Each point is reached from the start by the listed moves, each made once or not at all, plus a little noise. Is the number of moves made odd or even? Then give how often each move was made.

Moves:
(1): [ 33  12   9  12 -11]
(2): [-34  18  42   4  -7]
(3): [ -8 -35   4   9 -37]
Start: [ 11   9 -12  -7 -16]
Points:
[  5 -24 -10   0 -54] => odd (0, 0, 1)
[-34  -7  34   5 -60] => even (0, 1, 1)

Moves:
(1): [ 12 -10 -25  17 -27 -10  29]
(2): [ -9  35   7  23  39 -35  33]
(3): [ 22 -24 -13 -32  30 -23 -13]
(4): [-14 -52  60  -4   6   6  46]
(5): [ -7  -8 -38 -19  16 -20  28]
(6): [ 35   4  15 -22 -36  16  35]
Start: [ 6  2 12  0  6 13 20]
Points:
[ 43 -34 -26 -15  12 -18  33] => even (1, 0, 1, 0, 0, 0)
[ 19  -6 -15  19 -19   3  50] => odd (1, 0, 0, 0, 0, 0)
[ 24 -32 -37 -53  52 -29  31] => even (0, 0, 1, 0, 1, 0)

Moves:
(1): [21  4 -5 10 -1  3 -2  6 -7  9 21]
(2): [-6 10  0 14 -7 -3 19 19  8 -1  4]
(3): [ -6 -10   0  19   6   1  -3  -8  22  -2   7]
(4): [ 13 -15   1   4   8  -1   5  18  -2  16  -7]
(5): [  9   4  -6  -4   8  -3   9  -9   9 -12  -9]
(6): [-15   9   2   5  -8  -7 -15  -4   2   8  -4]
(7): [-7 -2 -5  8  3  7  1 -5 -3 -5 -5]
(8): [ 18  -1   0   4  -3  -7  -5  14 -11 -10  13]
(9): [ -6  -8  -8   6 -18  -1 -12   3   0   2  -1]
(10): [13  6 15  6  0 11 -4 -4 14 -5  9]
(11): [  1   6  -2 -14  11   3  -4  10  10   6  -1]
Start: [ -5   1 -14   8  -5  -1  12 -12  10   8   1]
Points:
[ 13   9 -22  41  10 -10  21  19  50  32  14] => odd (1, 1, 1, 1, 1, 1, 0, 0, 0, 0, 1)
[ 15  -4 -26  60 -25  -9   9  21  23   8  45] => odd (1, 1, 1, 0, 0, 0, 0, 1, 1, 0, 0)
[ 20  -4   3  36  -1   3   0 -11  35  -9  30] => odd (0, 0, 1, 0, 0, 0, 0, 1, 0, 1, 0)
[13  1  5 59 -8 -8 10 22 41 12 25] => even (0, 1, 1, 1, 0, 1, 0, 1, 0, 1, 0)
[ -3 -24 -17  45 -21 -16 -18   8  22  19   8] => odd (0, 0, 1, 1, 0, 1, 0, 1, 1, 0, 0)
[ -3  20 -18  31   5 -18  11   8  50  -4  11] => even (0, 1, 1, 0, 1, 1, 0, 1, 0, 0, 1)

Moves:
(1): [ -4  -8  -1 -11  -4   1  -4   4 -10  -3 -10 -14   5  -2   0]
(2): [ -9  13   2  -1  13   6   9  -1   2   3   8   1  -5 -12   6]
(3): [  0  -5  -4  -4  -6   6 -17  15  12  11   3 -16   1  -3  -6]
(4): [ -7   3   8   0  12 -10  -3 -13   1  -1   3  -2  -6  -8  -4]
(5): [  2   4  -2   3  11  -3 -11   2   2  -4   6   1   6 -12  -3]
(6): [  8  -7  11 -13 -11  -9   5 -12 -13  18  16  -3   0 -12   6]
(7): [ -1  -6   4  -3   3   7  -6  -6   2   6 -11  -3   8  -7   1]
(8): [-10  -3   8 -12   2   0  -2  13   1  -9  10  -9   9   7  -4]
(9): [-16  -1   3 -16  11   3   9  13   6   3   8 -10 -10  -2  -7]
(10): [ 15   3  14  -3  -6 -13 -15  -6   8   7  -4  -2   8   0 -14]
(11): [  0   9   0  -4  -7  -7  -1   2 -11  -2  -3  16  -8  14  -2]
(12): [ 0  4  0  3 12 -5 -9  5 -9 -5 -6  1 -6 -2  1]
(13): [  8  -7  -4  -2   6 -21 -16  -3   3   0 -11 -10  -5  13   9]
(14): [  3   0   9  -8   0   2   2 -16 -13  -4   4   0   8  -1 -10]
Start: [  1  -7  -4  -2  -3   2  -6 -11  11  -4  -2   4   1   3   6]
Points:
[ 26 -27  37 -42  -8 -34 -38 -40  -1  12   2 -21  29   3  -7] => even (0, 0, 0, 0, 0, 1, 1, 1, 0, 1, 0, 0, 1, 1)
[-33 -15  24 -56  18  -1 -37   8 -11  -8  -5 -32   3  -3 -24] => odd (1, 0, 1, 1, 0, 0, 1, 1, 1, 0, 1, 1, 0, 1)
[-14 -29  10 -53  29  -9 -60  18   5  -9  -9 -55  19  -5 -12] => odd (1, 0, 1, 0, 1, 0, 1, 1, 1, 0, 0, 1, 1, 1)
[ 13 -13  21 -36  -6 -31 -41  -4  23  27  20 -36   9  -5   1] => even (0, 1, 1, 0, 0, 1, 0, 1, 0, 1, 0, 0, 1, 0)
[  9 -29   0 -27   6  -9 -55 -10  -3   0 -34 -36  14   0   1] => even (1, 0, 1, 0, 0, 0, 1, 0, 0, 0, 0, 1, 1, 1)
[-16 -28  31 -53   7  -5  -2 -40 -17  13   7 -27   6 -30  -8] => even (1, 0, 0, 1, 0, 1, 1, 0, 1, 0, 0, 0, 0, 1)

Moves:
(1): [  1 -18   0   2  -7  -7  10 -14   5   3   2 -21  -2   3  -6   0  -9  -5
   0   5   9]
(2): [ 8 -4 -4  3 -2  3 -8  0  8 -5  7  3  1  1  1 -1 -5  3 -7  2  3]
(3): [ 9  1  2  4 -4 12  0 -8 -4  3 -4 -6 -1  0  0  3 -2  2 -3 14  6]
(4): [  9  -2  -3  -7  -7   5   1 -11   2  -4  -9  12   1   3  19  -4  -2  11
  -7  -1  -5]
(5): [  0  -5  -5  10  10  -1  -2  11  -1  -7  -8   2  14  -1  -5  12  13  11
  10 -10   0]
(6): [ -5   5  -6   2  -2   4  -1  -7  -2   2  -7   8   0  11 -10  -2  -9  11
  14  -1  -6]
(7): [ 0  5 -9 -4 -7 -5  6  5  2 -4 -4 -5  6  4  0  6  9  0  2  0  4]
(8): [ 9  4  2  3 -3 -3 -8 -9 -3 -6  3  0  0  5 -6  0  5  5  3 -2 -4]
(9): [ -7   0  -9   1 -11   2  -2   1 -11  -5  13  16  -7  -4  10   2   1  11
   3   1  -5]
(10): [ -9  -1 -12  -1   8   8   5   2   3   7   6  -7   4   6   0  -1   6  -1
  -3 -10  -7]
(11): [ 1  8  6 -6  0  8  2 -1 -4 -8  3 -4  9 -6 -5  8 -5  0 -2  9  9]
(12): [  7   1  -2   2   9  -7   1   1  -6  15 -10  -5   1  -2   6  -4  -6   4
   7   1  10]
(13): [  5  -4   4 -12  -4   7   3  -1   5  -5   3   2  -6   1   0   4  10   1
  11   5   4]
(14): [  2   3   1  -6 -10   5  -7  -3  -7  -1 -10  -1 -11 -11  -1   4  -8  -8
  -1   4   7]
(15): [ -1   1   5  -3  -3   6   2   8  -6 -10   6   2   3   8   1   1  -4  -7
   7   3   4]
(16): [ -3  -4   6   4   9   2   6   5  -6 -10  -2  -9 -11   2  -6  -4   6   7
  -4  -1   4]
(17): [ -4   1   2   2   5  -3   2  -9  -4   8   8   2   7  13  -7  -3   5  -5
  -6 -10  17]
(18): [ 3 -3  5 -5 -5  4  1  6 -2  4 -2  1 -3 11  2  1  0  5 -4 -9  5]
(19): [-13   2   4   0  -5   2 -11   5   0  -5  -5  -8   2   9   3  -6   7  -3
  -1   0  -4]
(20): [ 4 16  2  3 -6 -2 -3  3 16  1 10  6 -4 -3 12  2  1  4  6 -9 -2]
Start: [  0   3   3  10  -2  -3   1  10  -4  -7   2 -21  -5  11  17  -1   0  -6
  16  14  -5]
Points:
[ -9  12 -30  12 -41   2  -9 -24  13 -16  25 -15   2  60  33  -8   7  25
  21 -10  -6] => odd (1, 1, 0, 1, 0, 1, 1, 1, 1, 1, 0, 0, 0, 0, 0, 0, 1, 0, 1, 1)
[  2 -13   8   3 -41  27   1 -22 -25 -45   2 -25 -26  50  21  -6   2  25
  40  38  -3] => even (1, 0, 1, 1, 0, 1, 0, 1, 1, 0, 0, 0, 1, 0, 1, 1, 0, 0, 1, 0)
[ -6  30 -32   8 -40  11 -21  -1  12 -28  15   3  -2  43  46  -5  12  35
  26  -5 -31] => odd (0, 1, 0, 1, 0, 1, 1, 1, 1, 1, 0, 0, 0, 0, 0, 0, 0, 0, 1, 1)
[ -1 -18  -2  11   5   2  13  13 -23  12  -6 -46   8  39   6   9  -4 -14
  26 -10  38] => even (1, 0, 0, 0, 1, 0, 0, 0, 0, 1, 0, 1, 0, 1, 1, 0, 1, 1, 0, 0)
